Each row of a before or after table is a point. The points were changed in one or more steps. Then noise was added and the rows were shuffled. The steps act on columns, c1 being the first. Write out the steps. A step turns or swaps two columns, mirrors them in a line or flattens them onto one, adds a multiple of one to another, or multiplies or shifts one. Angles are multiples of 10 degrees, from the lower column toward the higher: turns from -170 to 170, lines from 10 to 170 but not 90. Use the fewest steps. Two steps may share a column if one is a turn and the other turns, adds or multiplies; they go together, in the order done. Otherwise the lowest column goes first.

Before (13 x 2):
[[ 0.16 -0.10]
 [ 0.25  0.33]
 [ 0.06 -0.32]
 [ 0.42 -0.80]
 [ 0.07  0.05]
 [-0.52  0.17]
 [-0.60  0.64]
 [ 0.57  0.51]
 [ 0.27 -0.15]
 [ 0.35  0.17]
 [-0.10 -0.40]
 [ 0.38 -0.37]
 [ 0.73  0.69]]
After (13 x 2):
[[ 0.48  0.60]
 [ 0.28 -0.08]
 [-0.57  0.06]
 [ 0.00 -0.44]
 [-0.68  0.56]
 [ 0.15 -0.04]
 [ 0.18  0.36]
 [ 0.09 -0.29]
 [ 0.59  0.82]
 [ 0.52 -0.74]
 [ 0.47 -0.31]
 [ 0.32  0.20]
 [ 0.04  0.06]]
Steps: turn c1 and c2 by 10 degrees

Before (10 x 8):
[[-0.24  0.77 -0.01 -0.19  0.44 -0.13 -0.58 -0.16]
 [ 0.64  0.18 -0.26 -0.54 -0.13  0.38  0.57  0.09]
 [-0.07  0.35  0.07 -0.03 -0.26 -0.29  0.48 -0.40]
 [ 0.74  0.13 -0.22 -0.21 -0.71 -0.18 -0.15  0.21]
 [-0.90  0.17 -0.58 -0.15 -0.23 -0.07  0.41  0.60]
 [-0.02 -0.31 -0.19  0.45 -0.63 -0.87 -0.94 -0.02]
 [ 0.28  0.33 -0.23 -0.17 -0.40  0.50 -0.25 -0.44]
 [-0.11 -1.04 -0.65 -0.19 -0.76 -0.38 -0.37  0.33]
 [-0.21  0.45 -0.71  0.48 -0.04 -0.55  0.35 -0.40]
 [ 0.42 -0.09 -0.06  0.43 -0.15  0.13  0.51  0.44]]
After (10 x 8):
[[ 0.74 -0.46 -0.22 -0.24 -0.56  0.17 -0.16  0.20]
 [-0.88 -0.09 -0.59 -0.07 -0.27  0.11  0.42  0.61]
 [-0.20  0.21 -0.71 -0.47 -0.40 -0.55  0.35 -0.43]
 [-0.11  0.02  0.06 -0.30 -0.45  0.00  0.51 -0.39]
 [ 0.63 -0.01 -0.27  0.27 -0.23  0.59  0.56  0.06]
 [ 0.00 -0.68 -0.16 -0.74 -0.17 -0.62 -0.93 -0.06]
 [-0.07 -1.26 -0.64 -0.38  0.29  0.10 -0.40  0.34]
 [-0.25  0.83  0.00 -0.18 -0.28  0.16 -0.57 -0.17]
 [ 0.31 -0.08 -0.22  0.43 -0.51  0.29 -0.22 -0.43]
 [ 0.44 -0.18 -0.05  0.22 -0.04 -0.40  0.50  0.45]]
Steps: turn c2 and c5 by -50 degrees; turn c4 and c6 by -80 degrees

Before (12 x 12):
[[-0.52 -0.15  0.08  0.11 -0.42  0.38  0.36  0.72  0.02  0.63  0.37  0.29]
 [ 0.01  0.18 -0.11 -0.07 -0.67 -0.18  0.42 -0.46  0.07  0.08 -0.14 -0.31]
 [-0.34  0.11 -0.53 -0.29 -0.51  0.58  0.33  0.36  0.09 -0.04  0.03  1.04]
 [-0.26 -0.11 -0.37 -0.30  0.16 -0.29  0.41  0.10 -0.53 -0.09  0.15 -0.24]
 [ 0.07  0.24  0.20 -0.36 -0.59  0.58  0.02 -0.50  0.37 -0.13  0.48 -0.61]
 [ 0.21 -0.03  0.01 -0.12 -0.65  0.30 -1.14 -0.49 -0.48  0.36  0.54 -0.65]
 [ 0.43  1.54  0.01 -0.18  0.26  0.54 -0.33 -0.18 -0.50 -0.11 -0.55 -0.20]
 [-0.53  0.20  0.28  0.36 -0.41  0.42 -0.83 -0.18 -0.70 -0.08  0.56  0.30]
 [ 0.08  0.26 -0.47  0.32 -0.37  0.28  0.38 -0.41 -0.58  0.02  0.40 -0.41]
 [ 0.41  0.07  0.36 -0.24  0.03  0.18  0.40 -0.55 -0.08  0.68  0.24 -0.26]
 [-0.02  0.66  0.04  1.02  1.11  0.21 -0.64 -0.64 -0.11  0.50  0.17 -0.54]
 [ 0.05 -0.01 -0.07  0.10  0.00  0.64  0.39 -0.56 -0.13  0.07 -0.52 -0.39]]
After (12 x 12):
[[ 0.08 -0.63 -0.05  0.11  0.02 -0.22  0.35 -0.55 -0.16  0.05 -0.50 -0.44]
 [-0.30  0.27 -0.38 -0.27  0.16  0.01  0.38  0.10 -0.56 -0.08  0.15 -0.23]
 [ 0.20 -0.27 -0.02 -0.15 -0.66 -0.16 -1.18 -0.49 -0.49  0.37  0.57 -0.63]
 [-0.55 -0.43  0.26  0.39 -0.43  0.05 -0.84 -0.15 -0.70 -0.09  0.51  0.27]
 [-0.30 -0.59 -0.55 -0.31 -0.48 -0.10  0.30  0.36  0.08 -0.06  0.06  1.00]
 [-0.01 -0.46  0.00  1.05  1.11  0.52 -0.64 -0.63 -0.11  0.47  0.20 -0.50]
 [ 0.08 -0.61  0.19 -0.36 -0.62  0.02  0.03 -0.51  0.38 -0.13  0.47 -0.61]
 [ 0.43 -0.16  0.31 -0.24  0.01 -0.03  0.40 -0.54 -0.04  0.69  0.25 -0.26]
 [-0.54 -0.31  0.07  0.08 -0.44 -0.26  0.37  0.72 -0.02  0.63  0.40  0.27]
 [ 0.01  0.12 -0.14 -0.09 -0.64  0.25  0.38 -0.48  0.06  0.07 -0.16 -0.32]
 [ 0.45 -1.01  0.01 -0.20  0.24  1.26 -0.34 -0.14 -0.51 -0.10 -0.51 -0.17]
 [ 0.06 -0.39 -0.48  0.28 -0.35  0.16  0.36 -0.43 -0.56  0.06  0.35 -0.40]]
Steps: turn c2 and c6 by 110 degrees

Before (13 x 20):
[[-0.62  0.10  0.55 -0.03  0.27 -0.47 -0.17 -0.28 -0.23  0.39  0.29  0.39
   0.36  0.48 -0.80  0.27  0.40 -0.58  0.18 -0.24]
 [ 0.33  0.60  0.49  0.35 -0.51 -0.40  0.29 -0.26 -0.63  0.23 -0.07  0.29
  -0.11  0.15  0.43 -0.22 -0.24  0.01 -0.13 -0.23]
 [ 0.38 -0.53 -0.31 -0.41 -0.16  0.08  0.48 -0.26 -0.19 -0.60  0.51 -0.24
  -0.37  0.18 -0.83  0.46  0.28 -0.06  0.11  0.45]
 [-0.16  0.32  0.16  0.54 -0.47  0.17 -0.63  0.65  0.29  0.04 -0.02  0.18
   0.22  0.47  0.16 -0.05 -0.24 -0.86  0.07 -0.63]
 [ 0.13 -0.30  0.61  0.77 -0.83 -0.48 -0.78  0.07  0.48  0.11  0.32  0.69
   0.56 -0.43  0.13  0.07  0.11 -0.50  0.77 -0.55]
 [-0.22  0.56  0.69  0.24 -0.77  0.34 -0.70  0.47  0.07  0.37 -0.08 -0.16
   0.66  0.39  0.27 -0.10 -0.24  0.00 -0.09 -0.18]
 [ 0.31  0.44 -0.31 -0.02  0.02  0.40 -0.32 -0.59  0.06 -0.33 -0.57  0.19
   0.41  0.34 -0.37  0.76  0.31  0.49 -0.22 -0.39]
 [-0.03 -0.50 -0.29  0.43 -0.32 -0.16 -0.64 -0.58 -0.69 -0.54  0.46 -0.31
   0.54 -0.10 -0.26  0.07  0.68 -0.85 -0.24 -0.57]
 [-0.83  0.42 -0.36 -0.33  0.07 -0.08  0.49 -0.47  0.08 -0.27  0.60  0.52
   0.42 -0.28  0.40  0.28 -0.13  0.27 -0.12  0.36]
 [-0.36 -0.14 -0.45 -0.19  0.33  0.58  0.00 -0.21  0.38  0.47 -0.09 -0.48
  -0.53  0.05  0.38 -0.16  0.34 -0.32  0.64  0.04]
 [ 0.50 -0.69 -0.56 -0.09 -0.17 -0.81  0.35 -0.21 -0.45 -0.24  0.34 -0.06
   0.08  0.33 -0.60  0.19 -0.25  0.50  0.19 -0.62]
 [ 0.46  0.03  0.20 -0.35 -0.37  0.05  0.03  0.37  0.37 -0.01 -0.55 -0.50
  -0.60  0.69 -0.06  0.41  0.94  0.43 -0.31  0.03]
 [-0.67  0.07  0.12 -0.49 -1.00 -0.08 -0.51  0.71 -0.18  0.43 -0.12  0.45
  -0.29  0.61 -0.23  0.37  0.80  0.45  1.06 -0.11]]
After (13 x 20):
[[ 0.56  0.07 -0.03  0.58 -1.00 -0.13  1.07  0.70 -0.18 -0.22 -0.12  0.45
  -0.33  0.60 -0.22  0.12  0.26  0.45 -0.49 -0.10]
 [-0.25  0.61  0.34 -0.41 -0.51 -1.02 -0.13 -0.30 -0.61  0.22 -0.04  0.47
  -0.12  0.16  0.44 -0.10 -0.24 -0.01  0.28 -0.26]
 [ 0.76  0.42 -0.55  0.47  0.10 -0.47 -0.14 -0.48  0.10 -0.04  0.60  0.36
   0.40 -0.28  0.38  0.12  0.05  0.29  0.48  0.36]
 [ 0.25  0.57  0.71 -0.22 -0.76 -0.22 -0.07  0.47  0.07  0.26 -0.09  0.07
   0.66  0.37  0.29 -0.03 -0.33  0.00 -0.69 -0.20]
 [ 0.11 -0.51 -0.20 -0.42 -0.32  0.38 -0.23 -0.61 -0.68 -0.56  0.45 -0.41
   0.55 -0.09 -0.26  0.01  0.69 -0.86 -0.65 -0.59]
 [-0.42 -0.55 -0.23  0.33 -0.12  0.63  0.09 -0.27 -0.21 -0.41  0.50 -0.34
  -0.38  0.19 -0.81  0.18  0.46 -0.05  0.47  0.46]
 [ 0.25  0.30  0.08 -0.51 -0.43 -0.13  0.07  0.66  0.30  0.14  0.01  0.21
   0.23  0.46  0.18 -0.02 -0.15 -0.82 -0.61 -0.60]
 [ 0.61  0.11  0.34  0.19  0.26 -0.57  0.18 -0.27 -0.24 -0.04  0.28  0.61
   0.38  0.51 -0.79  0.12  0.04 -0.57 -0.16 -0.24]
 [-0.32  0.44 -0.38 -0.04  0.01 -0.05 -0.26 -0.62  0.08 -0.30 -0.57  0.08
   0.41  0.31 -0.36  0.31  0.34  0.51 -0.28 -0.40]
 [-0.53 -0.69 -0.50  0.01 -0.16 -0.14  0.19 -0.20 -0.46  0.05  0.37 -0.26
   0.10  0.34 -0.59  0.10 -0.03  0.48  0.35 -0.64]
 [-0.53  0.02  0.37  0.27 -0.37  0.03 -0.30  0.36  0.39 -0.48 -0.57 -0.41
  -0.62  0.70 -0.09  0.15  0.52  0.41  0.05  0.04]
 [ 0.31 -0.12 -0.28  0.21  0.32  0.72  0.65 -0.19  0.35  0.02 -0.09 -0.63
  -0.52  0.06  0.40 -0.05 -0.05 -0.31  0.00  0.06]
 [-0.01 -0.32  0.34 -0.80 -0.84 -0.18  0.75  0.08  0.51 -0.01  0.33  0.84
   0.54 -0.43  0.09  0.05 -0.02 -0.51 -0.78 -0.53]]
Steps: turn c1 and c4 by -170 degrees; add -1 times c2 to c6; turn c3 and c12 by 20 degrees; swap c7 and c19; flatten c10 and c17 onto the line at 130 degrees; multiply c16 by 0.4
